Each row is a point. Each copy is the shape, with its points in the same order, turned, moved and blurred by noise. Is it also mirrored, or only turned?
In the rows, zero is written as 128.

Shape (5 x 2):
[[114 143]
 [ 87  68]
 [158 180]
 [ 92 174]
 [134  65]]
Copy 1 (5 x 2):
[[119 130]
 [ 72  68]
 [171 158]
 [106 180]
 [124  56]]
Copy 1 is: only turned
Copy 2 (5 x 2):
[[112 138]
 [ 68  80]
 [176 154]
 [109 166]
 [103  57]]
Copy 2 is: only turned

Shape (8 x 3):
[[143  96 114]
 [116 119  69]
 [107 161  91]
 [ 94 116 205]
 [173 167  83]
 [147 166 221]
 [131 191 133]
 [156 110  77]]
Copy 1 (8 x 3):
[[117  73 125]
 [102 101  81]
 [107 148 113]
 [ 79 108 224]
 [168 143 100]
 [149 134 229]
 [140 168 150]
 [133  86  89]]
Copy 1 is: only turned
Copy 2 (8 x 3):
[[136  93 131]
 [125 114  77]
 [129 161  89]
 [ 81 142 205]
 [189 145  99]
 [144 177 227]
 [151 186 135]
 [159  93  97]]
Copy 2 is: only turned
Copy 3 (8 x 3):
[[153 121 126]
 [137 144  76]
 [111 178  95]
 [ 70 123 195]
 [169 203 105]
 [104 187 230]
 [110 206 140]
 [172 141  93]]
Copy 3 is: only turned

Shape (7 x 4):
[[196  63 112  92]
 [128 145  87 174]
 [140  91 199  83]
 [176 147  97 117]
 [110 103 133  89]
 [ 87  98 167 154]
 [ 88 215 137 165]]
Copy 1 (7 x 4):
[[187  64 133  64]
 [116 164 173 103]
 [152  45 115 162]
 [167 147 118  93]
 [110  78 114 112]
 [ 96  88 168 158]
 [ 80 192 128 181]]
Copy 1 is: mirrored
Copy 2 (7 x 4):
[[218  72 129  66]
 [145 126  74 150]
 [153 103 209  77]
 [193 147 100 104]
 [131 107 138  69]
 [101  87 157 135]
 [ 94 196 114 164]]
Copy 2 is: only turned
Copy 3 (7 x 4):
[[ 88 117 135  24]
 [105 160  98 148]
 [135  67 188  78]
 [136 173 116  92]
 [150  82 125 102]
 [105  65 150 158]
 [177 160 125 206]]
Copy 3 is: mirrored
Copy 4 (7 x 4):
[[231 185 107 174]
 [138 101  85 122]
 [181 176 202 169]
 [188 146  98 100]
 [142 182 142 156]
 [121 119 165 184]
 [ 92  88 145  69]]
Copy 4 is: mirrored

Shape (11 x 6):
[[171 148  73 208 119 153]
 [100  19 152 149 164 156]
 [209 176 124 147 157  77]
 [130 135 158 104  51 132]
 [115 111  93 173 164 206]
 [ 63 124 160 102 136 130]
 [ 85  41  99 122 130 196]
 [212 169 104 141 160 119]
 [101  69 145 163 114 135]
 [139 141 118  89 104  51]
 [141 134 168  83 139  99]]
Copy 1 (11 x 6):
[[121 171  98 155  98 227]
 [129  17 141 127 158 178]
 [120 221 152  89 137 159]
 [156 125 151 146  51  97]
 [152 106 108 199 153 210]
 [119  89 151 180 142  89]
 [165  26  86 168 129 160]
 [153 208 133 105 146 178]
 [111  62 135 144 100 159]
 [104 159 120  91 104  78]
 [140 136 164 112 140  87]]
Copy 1 is: mirrored
Copy 2 (11 x 6):
[[124  99 106 196 163  51]
 [100  73 171 132 147 192]
 [196 180  84 160 156  88]
 [119 143 169  92  82  76]
 [ 79  69 144 143 213  93]
 [ 68 162 181  90 138 142]
 [ 57  42 152  98 151 135]
 [183 151  85 153 181  74]
 [ 94 100 171 142 119 145]
 [128 182  96 101  75 119]
 [137 174 137  87 126 134]]
Copy 2 is: mirrored
Copy 3 (11 x 6):
[[146 142  44 187 137 163]
 [ 90  23 151 125 154 180]
 [188 165 104 146 164  75]
 [152 124 126  97  41 141]
 [ 81 110  69 131 163 202]
 [ 64 110 147  85  95 123]
 [ 78  34  88  93 122 200]
 [182 162  79 128 172 109]
 [103  64 135 148 104 159]
 [152 107 108 104  83  48]
 [142 121 154  78 118  94]]
Copy 3 is: only turned

Shape (13 x 8):
[[160  87  86 131 166 171  95 117]
 [150 196 164 184 110 136 173  90]
 [133 116 150  55 211 155 134 177]
 [101 192 130 150  79 106 193 115]
 [166 146 125 170 102  88 193  73]
 [152  63 164  77 120 113  97 189]
 [182 207 113 123 214 100  78 152]
 [102 153 146 195  63 137 149  91]
 [110  79 147  53 194  76 102 145]
 [ 86 171 130 142  94 115 154  77]
 [119 148 130 182  99 167 184  99]
 [120 110 202 110 182 121 114 132]
 [124 103 121 149 213 114 119 187]]
Copy 1 (13 x 8):
[[112 113 103  98 205 170 130 143]
 [160 136 130 211 133 115 123  55]
 [126 190 166  64 154 181 201 134]
 [121 151 103 222  82 111 152  98]
 [157  84 101 192 126  81 158  94]
 [131 142 166  55 107 141 120 188]
 [ 86 203 144  94 210  74 151  73]
 [121 104 115 222 103 146  91  95]
 [ 72 127 165  40 114 143 198 140]
 [ 97 123  94 190  91 138 143  77]
 [148 119 110 219 137 163 131 104]
 [114 132 197  87 125 163 153  90]
 [ 78 147 193 118 193 139 174 157]]
Copy 1 is: only turned
Copy 2 (13 x 8):
[[127  65 122 149 168 184 103 125]
 [171 152 141 209  87  91 153 116]
 [140 121 185  92 237 141 133 112]
 [115 172 104 149  73  87 189 130]
 [152  90 114 161  53  90 172 101]
 [ 98  88 166  63 178 111  63 134]
 [227 138  72 124 207 128 109 100]
 [ 84 147 110 196  74  84 134 123]
 [ 99  83 124  65 221  93 130  77]
 [ 94 142 109 160  97  99 171  93]
 [110 127 145 202  91 120 167 140]
 [119 113 172 143 205  71 102  92]
 [127  82 111 135 242  89 132 161]]
Copy 2 is: only turned
Copy 3 (13 x 8):
[[173  86 113 136 162 157 117  92]
 [ 54 179 126 181 136 100 165 119]
 [171 122 185  57 200 148 190  79]
 [ 50 187 112 114 113 103 168 158]
 [107 166  79 171 119  72 182 151]
 [184  74 194  74  96 118 177 103]
 [177 197 204 140 210 141 115 145]
 [ 41 137 106 155  91  89 133 124]
 [204 119 167  33 162  78 153  91]
 [ 70 177  98 105 112  89 128 119]
 [ 49 125  89 149 133 122 164 117]
 [140 119 186  95 167  74 165  64]
 [155  80 174  92 216 105 141 143]]
Copy 3 is: only turned
